Each row of a before or after table is a point. The points were changed in one or more steps. Then noise was added and the rows were shuffled. The steps act on how far a point lies along the listed directions, d1 being the first. Name the steps. A step turns or swaps two directions, mirrors them in a line or flattens them onto one, adds a multiple of one to another, or multiplies one. Angles are multiples of 10 degrees, from the lower direction toward the higher: turns from -170 to 170, lines from 10 to 170 but not 90. Use the fewest steps. Two steps may share a direction if one is a turn and the other turns, adds or multiplies; they go together, in the order done. Otherwise the lowest direction goes first.
In the rows, 128 means zero.

Directions:
(1): [114 163]
(2): [ 93 114]
Before (10 x 2):
[[120 151]
 [141 122]
 [142 179]
 [106 177]
 [131 142]
 [107 156]
 [152 122]
 [119 150]
 [ 86 132]
 [134 157]]
After (10 x 2):
[[ 53 113]
 [121 146]
 [169 134]
 [153 158]
 [104 142]
 [110 161]
 [151 130]
 [176 180]
 [125 145]
 [141 142]]
Steps: multiply d1 by 0.7; multiply d2 by 2

Directions:
(1): [151 138 136 181 111 104]
(2): [119  86 123 134  81 146]
Before (14 x 6):
[[140 161 129 133 188 111]
 [ 98  92 108 128  94 164]
 [101  81 120 137  79 146]
 [129  92 128 137  76 132]
 [105 130 124  94 155 146]
 [136 126 141 126 129 116]
 [112  90 122 109 117 154]
 [136  74 133 114  84 149]
 [ 89  80 122  85  87 161]
 [123 172 139  89 161 135]
 [131  75 121 141  53 156]
 [117 125 135 136 136 133]
 [112  80 114 100  82 148]
 [114 110 131 127 121 135]]
After (14 x 6):
[[106 124 125  95 146 150]
 [108  82 121 146  75 144]
 [ 94  76 122  97  80 161]
 [117 112 130 128 120 132]
 [116  81 112 108  76 146]
 [102  89 109 138  90 161]
 [118  89 125 115 110 151]
 [140  73 132 126  80 148]
 [132  96 131 144  74 127]
 [119 165 136  83 156 140]
 [119 123 136 135 136 133]
 [137  79 123 155  52 149]
 [136 126 140 128 132 115]
 [136 160 126 123 191 115]]
Steps: turn d1 and d2 by -10 degrees

Directions:
(1): [132 156  89 115  97 160 100 115 157 163 152]
(2): [101 128 110 131 106  80  95 114  77 142 136]
(3): [111 126 180  77 125 130 114  86 137 142 112]
Before (11 x 11):
[[146 129  80 162 138 153 142 156 142 123 147]
 [135 141 105 126 125 188 130 135 185 136 127]
 [150 156  91 127 113 169 140 147 189 140 141]
 [124 150  94 129 106 159 108 116 132 144 155]
 [174 112 162 155 171 145 178 145 142 100 139]
 [118 137  86 159  98 111  89 139  86 135 153]
 [147 101 197 119 163 129 154 143 141 103 104]
 [129 139  89 148 118 124 126 149 123 126 133]
 [150 113 101 161 140 117 124 168 106 125 135]
 [143 105 167 147 131 116 157 143 117  94 116]
 [136 123 143 175 160 102 165 169  94  74 116]]
After (11 x 11):
[[132 116 153 144 158 142 165 139 120  90 119]
 [120 137  93 149 100  78  87 107  64 158 176]
 [ 94 100 139 149 144  82 130 138  79 101 101]
 [126 143 103 133  74 120  95 118 114 153 154]
 [115 112 138 152 144  63 150 153  86  97 111]
 [106 137 114 104  88  91  62 103  89 173 148]
 [127 113  91 170 143 107 140 154  96 109 138]
 [126 178  59 150  89 130  94 138 115 148 165]
 [165 128 132 159 147 189 159 167 173  97 130]
 [140 132 109 150 134 134 148 160 135 111 122]
 [156 124  89 157 131 139 121 165 125 134 144]]
Steps: turn d1 and d2 by -160 degrees; multiply d2 by 1.3
